Each row is a point. Each copy is the shape, with its points in the same order, turned, moved and blurred by noise. Say if it was mirrored as well.
In the rows, 128 means zero.

Shape (8 x 3)
[[119 135 111]
 [199 158 111]
 [124 156 123]
 [156 119 109]
 [181 123 146]
 [112 166 186]
 [155 103 124]
 [112 119 172]]
Copy 1 (8 x 3)
[[147 103 121]
 [196 151  65]
 [137 113  95]
 [178 133 121]
 [169 174 110]
 [ 80 155 100]
 [169 145 137]
 [107 155 138]]
Copy 1 is: only turned
Copy 2 (8 x 3)
[[130 152 121]
 [ 85 120  61]
 [108 146 127]
 [136 132  85]
 [122  90  88]
 [ 92 102 176]
 [148 116  94]
 [138 102 155]]
Copy 2 is: mirrored
Copy 3 (8 x 3)
[[145 144 143]
 [205  88 120]
 [158 144 118]
 [150 102 140]
 [154  87  95]
 [128 172  67]
 [137  90 133]
 [105 139  95]]
Copy 3 is: mirrored
Copy 4 (8 x 3)
[[121 139 134]
 [100 182  65]
 [136 157 123]
 [ 98 135  96]
 [121 135  56]
 [197 141 108]
 [106 116  88]
 [167 107 106]]
Copy 4 is: only turned

Shape (10 x 4)
[[132 158  91  44]
 [116 149  84 173]
 [172 123 114 174]
 [180 137  85 153]
 [120 160 170 120]
 [113 138 174 167]
 [117 155 128 132]
 [129 157  93 169]
 [108 147 118 118]
 [115 130  83 122]]
Copy 1 (10 x 4)
[[145 155 156 220]
 [164 114 161  99]
 [150  75 107 112]
 [167  72 128 138]
 [ 79 143 126 135]
 [ 92 134 112  86]
 [120 136 144 130]
 [151 102 158 107]
 [131 150 145 139]
 [170 142 145 141]]
Copy 1 is: mirrored
Copy 2 (10 x 4)
[[189 114 178 164]
 [112  80 145  76]
 [117 143 118  67]
 [148 132 147  63]
 [136 111  87 157]
 [ 92 115  72 126]
 [138 100 120 126]
 [126  88 131  76]
 [132  93 133 145]
 [130  99 170 118]]
Copy 2 is: mirrored
Copy 3 (10 x 4)
[[126 179 199 108]
 [159 146  80  94]
 [195 110 103 134]
 [205 131 125 112]
 [118 157 119 179]
 [125 124  76 175]
 [133 157 113 135]
 [168 153  86 108]
 [121 152 123 123]
 [137 142 130  89]]
Copy 3 is: only turned
Copy 4 (10 x 4)
[[152  84 193 216]
 [125 151  99 162]
 [137 184 145 127]
 [133 186 158 167]
 [120  87 162 116]
 [127 111 129  86]
 [125 109 139 145]
 [115 152 115 157]
 [141 102 138 159]
 [159 126 128 181]]
Copy 4 is: mirrored

Shape (13 x 8)
[[122 143 184  92  89  94 107 148]
 [175 156 161  99 171 115 156 165]
 [159 168 146 151 172 115 122 116]
 [152 157 116 140 111  74  94 132]
 [114 132 141 120 110 140 177  83]
 [113  91 139  98 103 136 118  70]
 [ 87  99 143 135 114 145 146 101]
 [101  92 139 104 150 125 129  78]
 [132 153 169 116 154 140 117 119]
 [154 173 129  90 163  97 127 150]
 [137  88 135 118 105 157 121  91]
 [131 179 111 121 116  99  52 194]
 [104  69 155 120 111 119 123 116]]
Copy 1 (13 x 8)
[[109  84  98 134 138  64 142 103]
 [133 101 178  96  93  97 126  95]
 [130  87 150 135  99 139 102 136]
 [161  57 100 117 148 135 128 138]
 [134 171 112 131 143 101 100 130]
 [141 160  51 130 117 110 134 140]
 [121 168 100 148 143 113 152 150]
 [154 154  89 152  84 121 144 144]
 [108 104 134 136  95  98 119 139]
 [156  77 151  98  95  92 121 114]
 [105 154  67 102 115 128 142 139]
 [146   7 125 100 136  95 168 175]
 [134 147  70 144 124 113 175 116]]
Copy 1 is: mirrored
Copy 2 (13 x 8)
[[ 72 120 108  94 141 114 172 136]
 [128 186 153 116 122 126 168 169]
 [165 164  94 122  99 136 138 153]
 [ 94 155  72 143 101 140 137 118]
 [129  89 144 106  93  93  96 132]
 [131  69 126 120 124  91 130  87]
 [127  76 134 102 129 120  86 112]
 [157 106 148  99 135 103 122  76]
 [143 135 113  95 138 113 150 142]
 [122 199 115 127 121  97 153 146]
 [145  65 130 138 124 113 134 101]
 [ 80 171  38 152 181 133 153 142]
 [106  87 153 105 145 132 126  92]]
Copy 2 is: mirrored

Shape (15 x 9)
[[104 114 121 118 132 142 125 154 121]
 [135 143 113 114 138  92 127 138 146]
 [129 171 135  97 155 110 102 144 137]
 [103 134 114 115 136  90 125 142 116]
 [104 113 127  89 150 100 125 153 133]
 [102 143 138 107 112  92 122 131 132]
 [110 116 115 116 140 159 133  86 139]
 [ 98 116 123 134 137 104 119 146 136]
 [118 117 120  87 127 113 132  76 125]
 [108 128 176 120 151  90 132 139 137]
 [135 249 122 117 139 153 129 149 121]
 [136 124 164 113 142 152 103 137 111]
 [118 118 110 118 121 154  94 110 138]
 [195 123 107 130 145  96 115  40  93]
 [227 131 129 126 128  92 121 140 116]]
Copy 1 (15 x 9)
[[105 141 126 136 118 112 130 137 105]
 [147 138 130 133 132 105 165  98 130]
 [135 140 145 115 105  94 152  74 105]
 [154 148 133 152 122 101 153 123 107]
 [143 142 125 131 107  81 151 136 109]
 [155 160 135 136  96 119 162 120 117]
 [119 156 167 105 136 123 117 143 149]
 [133 164 114 150 111 100 138 124 127]
 [168 141 171 105 122 124 137 147 139]
 [144 130 132 145  72  86 146 118 140]
 [ 86 134 193 132 110 140 182  37  93]
 [114 117 136 114  88 124  97 108 115]
 [123 169 138  93 133 135 112 121 128]
 [208 104 168 112 170 147  95  92 166]
 [167  70 100 119 145 139 143  66 131]]
Copy 1 is: mirrored
Copy 2 (15 x 9)
[[143 114 141 127 124 146 131 150 139]
 [142 139 142 129 142  86 147 143 153]
 [126 100 127 144 124  79 151 140 171]
 [151 133 143 111 120 113 167 134 154]
 [145 111 151 112 112 104 159 166 139]
 [161 119 122 127 125  99 162 127 126]
 [131 105 132  93 140 120  86 121 134]
 [154 124 133 108 147 129 158 149 145]
 [132 127 132  80 116  90 116 110 114]
 [131  86 135 109 149 103 187 140 127]
 [129  88 149 204 120  91 123  76 196]
 [ 94  89 110 130 124 131 138 145 136]
 [136 121 104 114 133 125  98 141 143]
 [ 55 177 110  68 144  77 115  88 145]
 [ 52 180 124 157 147  86 152 146 139]]
Copy 2 is: only turned
Copy 3 (15 x 9)
[[164 169 116 144 134 112 124 113 135]
 [149 151 137 134 126 142 147 169 124]
 [150 159 135 133 150 100 136 189 121]
 [162 169 134 134 122 122 164 146 144]
 [157 186 120 155 147 132 156 142 128]
 [151 163 159 129 144 125 158 141 148]
 [147 124  91 108 165 125 138 108 130]
 [148 181 131 124 119 127 150 126 121]
 [140 126 109 124 171 146 167 133 157]
 [117 170 154 155 140 107 171 137 114]
 [200 103 160 110 136  53 108 190 110]
 [120 154 118 151 151  86 107 131 144]
 [144 155 100 101 159 124 113 122 149]
 [ 92  83  73 102 116 139 165 178 183]
 [103 116 126 159  88 147 104 197 153]]
Copy 3 is: mirrored
